Rows are points. Each copy is the shape, with its points in the same order, turned, moved and blurred by noise. Some copies are also mirrored. Which?

Shape, 6 rows:
[[-0.20  0.48  0.67]
 [ 0.08 -0.78  0.06]
 [-0.69  0.11 -0.67]
 [ 0.07 -0.13 -0.21]
 [-0.17  0.27  0.44]
 [ 0.36  0.60 -0.25]]
Copy 1, 6 rows:
[[-0.41 -0.14  0.55]
 [ 0.66 -0.07 -0.49]
 [-0.70 -0.25 -0.87]
 [ 0.06  0.27 -0.25]
 [-0.17 -0.08  0.24]
 [-0.46  0.64 -0.03]]
Copy 1 is: only turned
Copy 2, 6 rows:
[[-0.51  0.39 -0.35]
 [ 0.75 -0.34 -0.27]
 [-0.07 -0.25  0.90]
 [ 0.30  0.11  0.22]
 [-0.31  0.25 -0.30]
 [-0.16  0.78  0.42]]
Copy 2 is: mirrored
Copy 3 (6 x 3):
[[-0.23 -0.38  0.53]
 [-0.19 -0.05 -0.91]
 [-0.07  1.05 -0.02]
 [ 0.24  0.18 -0.36]
 [-0.19 -0.19  0.23]
 [ 0.67  0.10  0.25]]
Copy 3 is: only turned
Copy 4, 6 rows:
[[-0.55  0.47  0.30]
 [ 0.57 -0.12  0.97]
 [ 0.73  0.18 -0.52]
 [ 0.32 -0.26  0.10]
 [-0.21  0.30  0.32]
 [-0.39 -0.47 -0.30]]
Copy 4 is: mirrored

Shape:
[[-0.78 -0.26  0.33  0.59]
 [-0.47  0.39  0.18  0.05]
 [ 0.36 -0.30 -0.05 -0.71]
 [-0.33 -0.12 -0.34 -0.52]
 [-0.38  0.18  0.34 -0.48]
 [ 0.76 -0.80 -0.04  0.23]
 [-0.11 -0.24 -0.30  0.55]
 [ 0.35  0.19  0.40  0.35]]
Copy 1, 8 rows:
[[ 0.52  0.68 -0.16  0.70]
 [ 0.35  0.46  0.35 -0.01]
 [-0.45 -0.59  0.30  0.08]
 [-0.43  0.12 -0.10 -0.10]
 [-0.14  0.32  0.60  0.10]
 [ 0.33 -1.04 -0.22  0.58]
 [ 0.51 -0.03 -0.49  0.27]
 [ 0.71 -0.35  0.45  0.21]]
Copy 1 is: only turned
Copy 2:
[[ 0.61  0.63  0.54 -0.16]
 [ 0.12  0.59 -0.01 -0.70]
 [-0.19 -0.63 -0.32 -0.53]
 [ 0.44 -0.29 -0.28 -0.82]
 [-0.04  0.15  0.15 -0.97]
 [-0.11 -0.51 -0.27  0.60]
 [ 0.53  0.26 -0.26  0.14]
 [-0.43  0.40 -0.13 -0.03]]
Copy 2 is: mirrored
Copy 3, 8 rows:
[[-0.55  0.86  0.34  0.28]
 [-0.02  0.52  0.22 -0.29]
 [ 0.05 -0.71  0.49  0.03]
 [-0.44 -0.32  0.21 -0.36]
 [ 0.01  0.10  0.61 -0.44]
 [-0.12 -0.51  0.20  1.12]
 [-0.43  0.21 -0.22  0.47]
 [ 0.46  0.27  0.17  0.50]]
Copy 3 is: only turned

Shape, 9 rows:
[[-0.20  0.49  0.21  0.04  0.36  0.37]
 [-0.23 -0.18 -0.36 -0.04 -0.84 -0.52]
 [-0.09  0.69 -0.09 -0.52  0.35 -0.14]
 [-0.48 -0.43 -0.12 -0.25 -0.13 -0.91]
 [ 0.47  0.49  0.33 -0.09  0.75 -0.18]
 [ 0.34  0.17 -0.57  0.54 -0.49  0.23]
 [-0.62 -0.21 -0.58  0.06 -0.20 -0.49]
 [ 0.57  0.37  0.67 -0.47 -0.01  0.08]
 [-0.12  0.66  0.29  0.06  0.14 -0.41]]
Copy 1 (9 x 6):
[[ 0.39 -0.04  0.26 -0.15  0.10  0.53]
 [-0.15 -0.02 -0.70  0.66  0.06 -0.49]
 [ 0.17 -0.05 -0.43 -0.53  0.39  0.48]
 [-0.28 -0.90 -0.75  0.41  0.06 -0.13]
 [ 0.32 -0.50  0.25 -0.90  0.39  0.04]
 [-0.06  0.59  0.17  0.28  0.50 -0.59]
 [-0.47 -0.36 -0.44  0.58  0.35  0.11]
 [ 0.58 -0.08 -0.12 -0.85 -0.32 -0.23]
 [ 0.65 -0.41 -0.24 -0.22  0.44  0.17]]
Copy 1 is: mirrored
Copy 2:
[[ 0.16  0.11  0.36  0.27  0.37  0.54]
 [-0.90 -0.52 -0.35  0.28 -0.32 -0.31]
 [-0.57  0.36  0.41 -0.09  0.26  0.64]
 [-1.03  0.23 -0.24  0.62 -0.08 -0.47]
 [-0.10  0.56  0.39 -0.36  0.87  0.18]
 [-0.20 -0.87 -0.51 -0.20  0.26  0.34]
 [-0.92 -0.19 -0.55  0.69  0.06  0.09]
 [ 0.10  0.27  0.61 -0.51  0.05 -0.08]
 [-0.55  0.02  0.65  0.20  0.62  0.10]]
Copy 2 is: mirrored
